Each row of a before or after table is a point. One or more steps were done to the points. Then noise was added and the rows were shuffled. The steps act on columns, c1 being the first. What was done? A step turns or swaps two columns, mirrors them in a line or flattens them onto one, adds a multiple of one to another, or multiplies or shifts one. Angles are multiples of 10 degrees, from the lower column toward the higher: turns from -170 to 170, lines from 10 to 170 but not 90. Use the fewest steps. Two steps may share a column if one is a turn and the other turns, adds or multiplies; they go together, in the order done. Otherwise the lowest column goes first.
In the rows, 128 means zero.

Before, 9 rows:
[[102 153  46]
 [116 176 110]
 [155 100 108]
 [154 179 168]
 [174 165  94]
 [148 204 122]
 [126 157  63]
 [177 188 182]
 [180 112  71]]
After:
[[119 178 175]
 [144 206 133]
 [127 187 201]
 [208 117 115]
 [169 157  78]
 [161  97 129]
 [162 154  49]
 [127 179 106]
 [185 160 127]]
Steps: turn c1 and c3 by 40 degrees

Before, 10 rows:
[[ 90  81  72  74 136 150]
 [197 174 120  72 152 180]
 [217 190  90 176  70  81]
 [216 157 129 151 126 174]
 [165  91 124 102  83  70]
 [150 102 169  74  92 162]
 [ 98 183  99 161 135 145]
 [ 87 106 111 149 116 182]
 [ 83 160 154  55 116  86]
 [166 135 152 101  30 141]]
After:
[[216  81 183 175  69  81]
 [ 89  81  75  75 134 150]
 [196 111 173  70 152 180]
 [ 85 117 104 150 116 182]
 [165 132  89 102  83  70]
 [150 171 110  74  92 162]
 [167 149 140 101  29 141]
 [ 81 148 164  56 117  87]
 [ 99  90 175 161 135 145]
 [217 125 156 152 126 173]]
Steps: mirror c2 and c3 in the line at 50 degrees

Before:
[[148 121 146  90 143 107 127 108]
 [175 171 138 106 153 136 154 108]
 [178 147 100 181 105  76 126 169]
 [ 84 110  76 153 155 169 223 204]
 [ 75  92  99 169 184 133 215 168]
 [150 139 157 160  82 119 126 119]
 [133 177 181 172  88  69 168 147]
 [ 97 124 115 168 163 154 158 152]
 [151 167 184 111 121 116 102 155]
 [140 146 168  92 130  93 130 139]
 [141  83 138 158 168 154 202 179]
 [112 123 119 178 196 138 177 172]]
After, 12 rows:
[[143  84 205 156 205 148 161 159]
 [141 148 203  95 131  92 131 110]
 [ 97 122 139 167 159 155 159 154]
 [143 142 159 165 126 123  85 107]
 [145 122 131  91 130 107 136  95]
 [174 166 112 107 155 142 158 109]
 [111 125 168 177 178 139 201 163]
 [136 182 234 170 168  68  87 107]
 [ 77  89 136 168 218 133 184 178]
 [ 88 107 150 155 223 167 156 224]
 [149 164 251 113 100 114 120 110]
 [181 146 138 183 127  80 105 179]]
Steps: turn c3 and c8 by -40 degrees; multiply c3 by 2; swap c5 and c7

Before (12 x 9):
[[169 179 111 152 127 132 194 120  66]
 [139 173 173 103 148 133 131 160 148]
 [ 89 119 105 151 188 196 141 121 162]
 [ 16 102  67 137 138 148 159 128 204]
 [160  89 126  67 101 121 142 129 159]
 [159 125 116 138  94  99  99 103 202]
 [ 73 139 159 193  99 156 183 195 187]
 [165  35 101 120 121 140 132 175  64]
 [160 140  59 115  86 123 138 131 138]
 [155 149 105 176 173  90 177 178 161]
 [113 140 228 143 205 142 171 118 171]
 [134 122  99 119 101 178 154 111 202]]
After:
[[161 113 116 137  95 102  97 107 254]
 [158 129  55 115  82 122 135 128 184]
 [167  37 104 122 156 141 132 175 122]
 [ 16 107  66 137 144 149 158 129  41]
 [138 178 174 104 131 129 131 159 165]
 [157 162 107 177 161  88 180 179 203]
 [161  84 128  68 118 125 141 130 207]
 [ 70 128 161 192  99 155 181 195 109]
 [ 92 139 103 150 186 195 139 124 103]
 [136 117  95 120 105 178 155 112 210]
 [167 175 114 153 109 130 193 121 127]
 [108 168 225 142 198 147 171 117 148]]
Steps: add 1.5 times c1 to c9; turn c2 and c5 by -20 degrees

Before (9 x 12):
[[ 74 120 135 114 108 107 150 120 128 121 116 120]
 [159 157 129 121 120  96 148 119  37 120 101 143]
 [128  48 109 144 114 105 154 114 146 140 125  95]
 [120 153 128 109 167 138 138 110 136 106 123  99]
 [134 147 140 182 113 116 145 117 118  23 117 212]
 [153 145 112 111 154 105 111 118  44 138 127 160]
 [145 138 121 106 111 112 127 107 142 139  96 128]
 [142 136 121 109 114 127 151 184 129  97 127 143]
 [151 149 124 113 183 249 102 131 121 113 122 107]]
After (9 x 12):
[[138 140 109 114 110 162 106 116 129 132 118 110]
 [100 121 174 115 109 154 129 119 133 123 133 123]
 [131 144 100 147 154 145  89 117  97 171 140  97]
 [143 148 100 103 182  39  84 134 133 120  48 127]
 [132 138 113 132 111 128 131 183 139 105 128  98]
 [152 160 103 135 116 171 135 115 112 159 129 117]
 [125 147 133  95 170 122 121 106 142 105 115 130]
 [112  45 114 102 116 143 133 111 131 129 142 156]
 [141 147 127 229 113 148 122 117 173  55 121 130]]
Steps: turn c1 and c3 by -50 degrees; mirror c4 and c12 in the line at 30 degrees; mirror c6 and c11 in the line at 110 degrees; shift c7 by -20; flatten c9 and c10 onto the line at 120 degrees

Before, 8 rows:
[[  7 141 139 172 128 130 136  98 143 135  61 126 104  90]
 [ 66 135 105 169 112  95 137 105 181 138 146 138 113  55]
 [191 198 168  40 119 107 147 149 151  57 161 184 162  93]
 [ 84 113  87 124  32  69 157  61 172 154  54 150 150  98]
 [ 44 135  61 145 159 132 150 103 193 119  87 128 127  94]
 [163 142 173  68 156  99 173 176 109  84 175 116 155 135]
 [160 161 124  56  56 139 164 162  91  72 171 155 140 132]
 [ 46 125 111 119 172 141 134 103 115 182 117 156 118  90]]
After, 8 rows:
[[145 153 192 154  66 171 166 161 104  72 117  78  99  99]
 [190 180 184 206 137 141 150 146 153  53 150  73  73  94]
 [ 58 128 149  64 172  59 151  99 174 118 157 158 123 112]
 [132 140 154  91  62  43 158  56 146 153 190 171 150  50]
 [173 156 159 193 149 137 173 174 113  88  89 101 124 151]
 [104 120 107  82 153  49 137 105 157 133 125 107 114  56]
 [ 33 109  80 120 147  51 138  98 114 131 170 178 106  96]
 [ 49 117 142 117 183  95 134 101  97 184 153 119 130 117]]
Steps: turn c1 and c6 by 40 degrees; turn c6 and c9 by 20 degrees; turn c2 and c13 by -70 degrees; turn c3 and c4 by 120 degrees; turn c5 and c14 by 30 degrees; turn c11 and c12 by -130 degrees

Before (12 x 18):
[[154 108 143  79 156 126  64  93 128 125 139 124 185 152  85 111 110 118]
 [125  83 128 138 165 127 217 162 151 120 159 180 126 105 145 140  90 113]
 [138 127 149 141 100 148  93 125 152 174 143 113 168 129 103 113  90 116]
 [149  88  97  83 125  93 142 131 118 178 140 123  84 146 142 197 137 145]
 [190 149 119 108 105 122  77 144 111 141 124 107 183 179  59  94 134 119]
 [109  84 155 138 171 132 173 171 133 116 135 175 132  87 103 162  89 188]
 [153 163 118 119 148 117 115 108 116 152 148 113 195 154  89 112  59 136]
 [186  98 111 115 114  97 120 113 117 118 163 116  73 137 139 148 118 161]
 [249 126 131  57 120 142 155 123  85 179 149 181  85 109 149 160  85 141]
 [ 94 105 152  95 124 127 183 178  95 125 181 149 135  73 149 147  63 120]
 [108  51 152 124 118 133 214 150 142 127 181 131 175 133 120 145  78 160]
 [115 154 140  96 102 130  85 113 135 148 122 147 152 177  55  67  72 125]]
After:
[[151 162 101 124 149 141 152  99 114 136 144 146 194 167 157 116  59 147]
 [109  49 113 118 116 116 182 150 143 132 182 146 174 128 116 138  81 157]
 [249 120 185  61 118 116 183 108  85 179 144 131  89  89 114 152  80 147]
 [154 112 100  75 154 154 118  99 120 111 138 171 186 166 138 121 105 116]
 [116 152 107 100 100 190 113 107 132 138 120 193 152 209 153 107  72 123]
 [146  91 135  89 126  49 167 118 119 178 140 103  75 110 146 118 134 150]
 [135 129  96 132 108 147 120 112 149 175 145 149 171 133 119 139  91 113]
 [189 143  78 101  97 158  57 142 111 144 119 165 188 196 168 114 130 119]
 [186 103 128 114 117 103 134 113 115 117 161 117  69 131 141 101 118 162]
 [ 96 108 147  97 131 100 111 173  98 148 176 131 138  63 104 132  60 113]
 [127  78 174 135 172 106 172 166 145 132 161 139 124 108 121 129  87 111]
 [102  87 152 144 172  99  97 168 133 134 137 180 129  63 120 143  93 181]]
Steps: turn c3 and c15 by -120 degrees; turn c3 and c12 by -60 degrees; add -0.5 times c16 to c14; turn c6 and c16 by 70 degrees; turn c8 and c10 by 20 degrees; add -1.5 times c8 to c7
